Each row is a point. Each copy is the shape, with its points in the same order, turned, moved and blurred by noise. Some copies are also mirrored. Which?

Shape (8 x 3):
-0.096  -0.115  0.148
-0.061  -0.019  0.124
0.173  0.189  -0.066
0.118  -0.337  -0.478
-0.130  0.114  -0.003
-0.162  -0.231  0.321
0.108  0.131  0.087
-0.500  0.094  -0.132
Copy 1 (8 x 3):
-0.204  -0.173  0.024
-0.187  -0.100  0.113
0.069  0.218  0.051
0.373  -0.247  -0.386
-0.205  0.020  -0.101
-0.241  -0.344  0.173
-0.067  0.091  0.155
-0.392  0.027  -0.347
Copy 1 is: only turned
Copy 2 (8 x 3):
0.123  -0.172  0.233
0.068  -0.083  0.276
-0.198  0.151  0.169
-0.160  -0.192  -0.410
0.113  0.107  0.176
0.217  -0.324  0.348
-0.119  0.082  0.283
0.477  0.176  0.027
Copy 2 is: mirrored
Copy 3 (8 x 3):
-0.209  -0.075  0.123
-0.123  -0.015  0.113
0.265  0.069  -0.047
0.138  -0.523  -0.346
-0.073  0.142  -0.097
-0.330  -0.204  0.237
0.132  0.121  0.109
-0.348  0.137  -0.366
Copy 3 is: only turned
Copy 4 (8 x 3):
-0.035  -0.172  0.176
-0.024  -0.067  0.169
0.242  0.188  0.063
0.417  -0.311  -0.317
-0.040  0.049  0.027
-0.135  -0.304  0.305
0.096  0.130  0.168
-0.323  -0.030  -0.245
Copy 4 is: only turned

Shape (9 x 6):
-0.262  0.246  0.198  0.152  0.244  -0.293
0.130  -0.009  0.220  0.229  0.055  -0.336
0.120  -0.169  -0.306  0.110  0.176  0.351
0.049  -0.054  0.051  0.166  0.046  0.690
0.075  -0.312  0.182  -0.115  0.138  -0.069
0.168  0.158  0.190  -0.093  0.145  -0.225
-0.130  0.163  -0.034  0.079  -0.059  -0.280
-0.015  0.061  0.204  0.181  0.219  -0.260
-0.148  -0.002  -0.063  0.180  -0.065  0.400
Copy 1 (9 x 6):
-0.207  0.271  0.114  0.179  0.418  -0.025
0.064  -0.030  0.121  0.255  0.296  -0.272
0.309  -0.247  -0.234  -0.123  0.105  0.369
0.227  -0.253  0.195  -0.071  -0.123  0.639
-0.020  -0.242  0.112  -0.177  0.242  -0.087
0.112  0.146  0.184  -0.097  0.236  -0.189
-0.146  0.250  -0.139  0.144  0.054  -0.144
-0.010  0.069  0.164  0.162  0.419  -0.120
-0.010  -0.073  -0.032  0.044  -0.100  0.365
Copy 1 is: only turned
Copy 2 (9 x 6):
0.042  0.185  0.190  0.300  0.185  -0.382
0.412  -0.078  0.136  0.122  0.021  -0.322
0.162  -0.104  -0.446  -0.100  0.329  0.181
0.143  -0.027  -0.134  -0.010  0.372  0.580
0.191  -0.316  0.104  -0.182  0.284  -0.169
0.296  0.136  0.168  -0.146  0.181  -0.314
0.052  0.107  0.008  0.062  -0.096  -0.297
0.274  0.005  0.121  0.181  0.178  -0.323
-0.022  -0.021  -0.149  0.085  0.139  0.335
Copy 2 is: only turned
Copy 3 (9 x 6):
-0.270  -0.270  0.139  0.075  0.420  -0.039
-0.013  -0.433  0.048  0.238  0.043  -0.125
0.394  0.166  -0.363  0.104  0.127  0.093
0.363  0.279  -0.089  0.130  -0.037  0.502
0.346  -0.265  0.090  -0.076  0.047  -0.105
-0.062  -0.429  -0.067  -0.125  0.070  0.014
-0.234  -0.130  -0.042  0.059  0.127  -0.219
-0.041  -0.373  0.084  0.143  0.264  -0.030
0.111  0.320  -0.053  0.143  0.025  0.198
Copy 3 is: mirrored
